Every row gives one point. A path goes straight from each point to the next, and from the last back to the first. The post is the endless flat space through its rows: a point in 2 columns, a line in 3, a plane in 4, and so on, so that a path can go around it. How many times does the path go around the post? Going back the other way cancels.

Post:
[[ -7 -11]]
Path:
[[ 14  26]
 [ 46  -2]
 [  3 -31]
 [ 13 -33]
 [-24 -58]
 [-40 -14]
 [-35  25]
 [-14  50]
 [ 13   1]
 [ 12 -21]
 [ 49 -13]
 [ 36 -33]
 [  4 -60]
 [-28 -33]
 [-55 -10]
 [-17  18]]
Times around: 2

Post:
[[ -5  12 -23   1   6  27 -29 -17]
 [  0  -7   4  -7 -13 -35  -5  29]
 [  6  -3   2 -22  23  27   2  12]
 [ -3 -19  29  18  18  21   9   2]
 [-32  26 -43 -29 -28  24   2 -27]
 [  0 -31   6  -5  47 -11   6  -4]
 [  0 -15   2  25  13  16  26  35]]
Path (21 x 8):
[[-17 -15 -19  -6  14  30  13  60]
 [-11 -26   7  17  -9 -10 -27 -14]
 [  8 -15  -3 -13 -10  16   7 -10]
 [ 19  -5   0   8  13   9   9 -14]
 [  8  -7   4  37  27 -28   3  -4]
 [-26  13   2   5   3  29  34  12]
 [ -5  -6  -2  12  21   5 -36  16]
 [-15 -21 -15  21   5  16   5  21]
 [-30 -39   6 -24  45  14 -14 -18]
 [-30  -5  13  -6   7  -2   5   7]
 [-29  -6 -11  -3   7  10 -20  15]
 [  6 -21  25  -9  -1  40 -15  14]
 [-10   5 -45 -21 -15  16  18   1]
 [  9  12  19 -16 -23  14  -7   3]
 [ -1  14 -13  13  16   2  -1 -12]
 [ -8  -1   3   1  40  18  10  20]
 [-34 -10 -17 -12  15  15  22  23]
 [ -8  -2  -3  -1  11  18   3  28]
 [-11  -7  -6  21  20  -3  -9   0]
 [ -1   7  -1 -15  41   7 -11  -6]
 [-14  21 -23 -10   0  14 -16  20]]
Times around: 2

Post (17 x 18):
[[  0   1   1   3 -24 -20   5 -26   4 -14  10  -2  17  18 -37 -12  25  24]
 [ -7  28 -31  -8   2  32   3  -5   2  16  -9  -7  -5 -24   7  38  18  -9]
 [  3   1  -9 -13  16  28  -2 -34  14 -12   4  30  24 -27 -24  -7 -30 -22]
 [ -2 -13  17  -4 -37  -9 -21 -12 -18 -27  34   1  -9 -12 -26 -27  10  14]
 [ 17  21  -2  -8   8  10   0 -53 -10   3 -19  -9  22 -31  -2 -27 -25 -17]
 [-16   3 -32  15  44  -5  -2  -3  -2  26  -9 -21 -15 -11  10  28   1 -32]
 [  6   4  -2  -8  26   8 -16 -18  -1  12   3 -14   7   6  32  49  -1 -27]
 [ 28   5 -30 -15  31  25  -4 -31  -7 -42 -24   0  14 -21   8 -28 -11 -24]
 [-21  13  -3  24 -27 -31  -7  -8  17 -31  33  11  13 -14   7 -19   4  25]
 [-13  -6 -16 -14  -3  13   5  -6   9  23   7 -17 -20  18  21   9  -3  12]
 [ -2  -1  -4  -2  15   2 -12  -8  12  23 -43  10 -16 -15  26  25  10   7]
 [ -6  14  25  10  -7 -10  17   7 -13  -7  31  17  13   7  -2 -24  21  13]
 [-31   1  27  16 -22   3  -5   4   8 -26   4 -17  10  -3 -22  -8   4  19]
 [  3  20 -14  -1  18  21 -33   2  24  32   1 -16   7   1   6  11   4 -17]
 [ 10   5  -6   2  -5   7   8  -6  23  11  -8  -8  -6   6  18  10   5 -60]
 [-16  -1  -1  27 -41   0 -19 -11 -22 -20  16  18  18  20 -13 -20   0  12]
 [ 16  15 -14  34  29  27  -3 -18  17  20  -3 -18 -34   0  26  34   4 -12]]
Path, 7 rows:
[[ 11 -13  -3  12  -8   0  -8 -20 -27   2  10  -4   3   1   6  21  15 -10]
 [ -8   6   2  21  -1 -21 -27 -22  19  17  10 -16  -4   2  20  11  19   5]
 [-11   6  12  28   0   2  11 -28 -25  -9   1  15  -3  11   5 -10   1  21]
 [-22  11 -11  15  15  16 -22   3  -5  -2  -1 -27 -10  19 -18  18  17  17]
 [-22  24 -12  13  -7  23 -51 -34  17  21   1  11  17   2   6  40   5 -30]
 [-21 -31 -23 -24  14  13  -2 -22  -3  18   4  -1  -6 -12 -18 -13   7   2]
 [  4  14   5   2 -43   0  -8 -17  29   5  23   1  26 -14  11   3 -20 -17]]
Times around: 0

Post, 17 rows:
[[ -7 -17 -17 -11   3  -8   1   2 -15   3 -22  14  24 -10  -8 -20   8   3]
 [ 22 -23 -24 -26  -5 -41 -33 -31  11 -13  22  -2 -19  31 -11  -3  22 -14]
 [ 22  12 -29 -44 -25  -4   7   9  15  25  31  12  -1   3  -7  -4  18   6]
 [  5   4 -20  21   3  21   3  20 -11  19 -22  -5  11  -1   9   3  13 -29]
 [-13  -3  15   0  29  41   1 -10 -37  -3 -10  18  -3   2  19 -23  16  -5]
 [  0  21 -27  -8   8   6  11  42 -12   1 -13  37 -18  -1  14  -7   9 -12]
 [  4 -23  19 -34 -30 -14 -14 -27  26 -12  -2   6 -36   7  -2 -24   5  -9]
 [-21 -38  12  27 -29 -16 -29  -6 -22 -57  -2 -43 -10  -1  10  15  25  34]
 [  1   2  -6   4   5 -25  12   7   5  11  27  15  -6  15 -29  16 -11  -9]
 [  3   8   0 -21 -44 -30 -23  -2 -11   3  15   8   2  35 -11 -18 -13  -5]
 [  3  16  -8  13   4 -19   7   9   5  21   0  18   6  17  22 -18  15  14]
 [-11  15 -25  21  18  35   8  25  11  -5   6  13  13  -2  13 -19 -18  -9]
 [  2   5   6  -6  37   1   0  44  -9  25  -7  -4  13 -17  16 -19  -3 -10]
 [ 13  -5   0 -31 -26 -26 -36 -17  24  18  17  37   4  19   7  19  -5  -2]
 [-21  28 -24   4   7 -13   4  -9 -11  16   2   7  -4 -23  19  -5  -8  -5]
 [-10 -17  -7 -52 -20 -22 -15 -24  17   4  -2   1 -24  49  -5  12   0  20]
 [ -3 -10 -16  11  13  22 -18   4 -17  17 -15  13 -17  -9   5 -24 -13  22]]
Path, 15 rows:
[[-15   8   8 -36 -18 -35 -29  11   9  54   5  15   5  -8  -9   9  -2   0]
 [ -1  -8 -37 -18  10  -7 -33  13 -31  44  -6 -13  17   9  10  -8  11  15]
 [-14  -2 -14 -16  -1  -1   2  21  16 -11  19   7  -2  10  -4  11   3  -3]
 [ -4 -17   6  -8 -21 -20  -1  27 -17  34  -4  26   5  -1   0  -4 -14   6]
 [  6   4 -11  21  -7 -23  -9   0  -3 -13   7   5  27  20  32  20  -8 -21]
 [ 23   7 -16  -8  -8   2 -10   9  -9 -12  34   6  14  -4  -7   3   2  -3]
 [ -2  -3  23  -2 -14 -31   8  31  -7 -16 -13   0   4  -8 -19 -20  13   1]
 [  0   8 -36  -1 -19 -15 -25  18  15  11   5  -5  16 -11  21 -18  20  21]
 [ 16 -19 -36  10  -2 -18 -40   2  -9  12 -13  -5  -1   6  38 -18  60   1]
 [-10 -35  14 -39  -9  20 -21   5   8  11 -24  22  -3  20  14 -22 -21   1]
 [  8 -16 -25 -14   2  -5  -8  17 -32 -12 -19  12 -31  24 -11  -1 -20  32]
 [ 23   7 -32  -9 -12  21   0 -10  -8 -25  14  -3  -3  16 -11  16  25  16]
 [ 33  11 -12 -12 -20   5   1  15  17  11 -15  19 -10  20  27 -30   6 -17]
 [-17  20   1  -4 -45  14  -8  -5  -2   4   6 -25  23   1  16  41 -35   6]
 [ 16  25 -40   9  12   9   3   2  43  -1  26  15  -2  19   1  29  11 -21]]
Times around: 2

Post (17 x 18):
[[ -7 -12  11  11 -18   7  -9  -2   0  -3  10   2   1   4   9   1  -2  -5]
 [  0 -11 -20   3   1   3   2 -16  -2   6  -7  -9   1  -8  11   2 -11  -2]
 [ -3  -3 -15  -1  -1 -14   7  -2   5 -15 -15  -6  19  -7   6  16  -4  24]
 [  8   6   2  60 -13  -3  -5   4  13  17  34 -17  14   1  -6  -3  -1 -20]
 [ 20  11 -27   2 -10   3  -5 -10 -22  -4 -15 -21  -3 -13  20  15  -9  14]
 [ 25 -22 -13   1  -8   1   9  30  30  -9  -7  13  13 -20   2   7   0   6]
 [ -9   6  -7   7  -8  -1   4 -22 -13  -9  -2   8  -6  -8  -4  -5 -15  13]
 [ -3  23   5 -20   7   1  12 -11 -21  -1  -5 -16  16  -3   1 -20  -3 -10]
 [ 12  -1 -15  11 -12  26  16   8  -1 -12  -4   9 -14  10   8  -6   0   5]
 [  4  -8  -9  18  -1  13  -2 -13   1  -6  -5   4  -7   2   6  -6  12  -7]
 [-21  17 -26  -6  -5  -9  13  -4 -15  -3  -3  14  12  -1   8  -4   8  22]
 [-14  -6 -19   4 -21 -21  -8 -12   5 -12  10  -5   1   3   2  -4   0  24]
 [-13  -1  -9  15  11  24  -6 -15  -4  -8   3  -5 -11 -19  -8   1  -2 -20]
 [  0  -8 -12 -12  21  10  -6 -12  -7   2   5   6   3  -1  -2  23  13   1]
 [  8 -25  -4   9  12  -7   1 -10 -12  -2   2 -26  -3 -17   4  -8  -1  -3]
 [  4   0   3  12  14   2   0   1   9   4  -6 -11  -9 -10   2  -6  -7   6]
 [ -1  -6 -12  10  -4  -1  -8   4   1 -14   8  13  10   6   2  -7  -8   6]]
Path:
[[-15  12  -3   1 -17  14  19  -8 -21 -23  -2   3  12  13  12  16 -15 -10]
 [ 11  13  12  30 -12   1 -12  -4  -1   0  26 -22  -7  -3   9  -3  -3  -8]
 [  0 -18 -12  -5   0   8  -2   4  20  -8   3   6   4 -37   1  -8  10   2]
 [-13   8 -24 -10   9  19  -6 -26   4  10 -10 -15   0  -5  -4  16   0 -11]
 [ -5  -6 -20   5 -11  17  -2  -6  -2   8  12   2  15  18  11   1   3 -30]
 [ -7 -11  17   4 -14 -11  25  19  13   2   2 -10  -7 -25   2  22  -5   9]
 [  1  14  -6  -5  18   0  -3 -13 -20 -27 -13  26  -1 -33  -8  10  -4  22]
 [ -2  -2  -6   3  -6  -3 -12  -5  -9  -1  16  -1  14 -27  -9  -9   7  -6]
 [ 22   1  -4  22 -19 -11  21  36   0 -12 -14 -14  21  -1   1 -47 -16   1]
 [  3 -23   0  21  -1   0 -14   7  14  15   8 -10 -17 -34  -1   3 -11 -13]
 [  7   1  -6   8   3   5   5  -9  15 -14   0  17 -10  13   9   3  -9  13]
 [ -6  11  -9  -5 -20  12   8 -10  -6 -16  13  18   5   5  -3   0 -17   5]
 [-17  11   0  -3 -15  14 -11 -27  -5  13  18  16   8 -18 -16  17  10 -15]
 [-11  -6 -13  20  -9   8   3 -14  -8   6  -7  -4 -16 -23 -12 -23   9 -10]
 [ -1   3 -14  25   3  14  -3 -19  23  22  15  11 -13  -1 -12  18  -5 -29]
 [ 12   4 -24  19  -5  15  -7  -8 -15 -17  26   1 -15   3   4 -23  11 -16]
 [ 14 -11 -15  -6   6  -9   1   0  -1 -18   3   3   1 -11   4  10  -1  21]
 [ -3 -11 -21   7  18  -4   1  -2  16 -10 -10   3  21 -37  -4 -17   9 -10]
 [ -5 -13  -4  -6  -3  12  -9   0 -16  13  41  -2   7   2 -29  16  30 -16]
 [ -9   8  -5   9  13 -41  -8 -23 -14   6 -24 -28 -29 -13  10 -22 -20  35]
 [  6   0 -37  27   7 -28   4 -14  -3  -3  -6 -24 -19 -26  10   3  -6  24]
 [-13  12 -28  -1 -20  22  32   3   0 -32 -18  23 -11  -4  20 -13 -10   9]
 [ 14  -7  -2  17   5  -7 -16 -24   5  13   4  -6  -6   8  10 -22  -2   1]
 [  6  22   8  -4  30  -4  -4 -19  11  -8 -35 -22  -9 -18 -11  -2  -2  23]
 [  5  10  -7  16   7 -19  -7  27  22  -3 -13  -9   7   9   7 -14  -7  21]]
Times around: 5
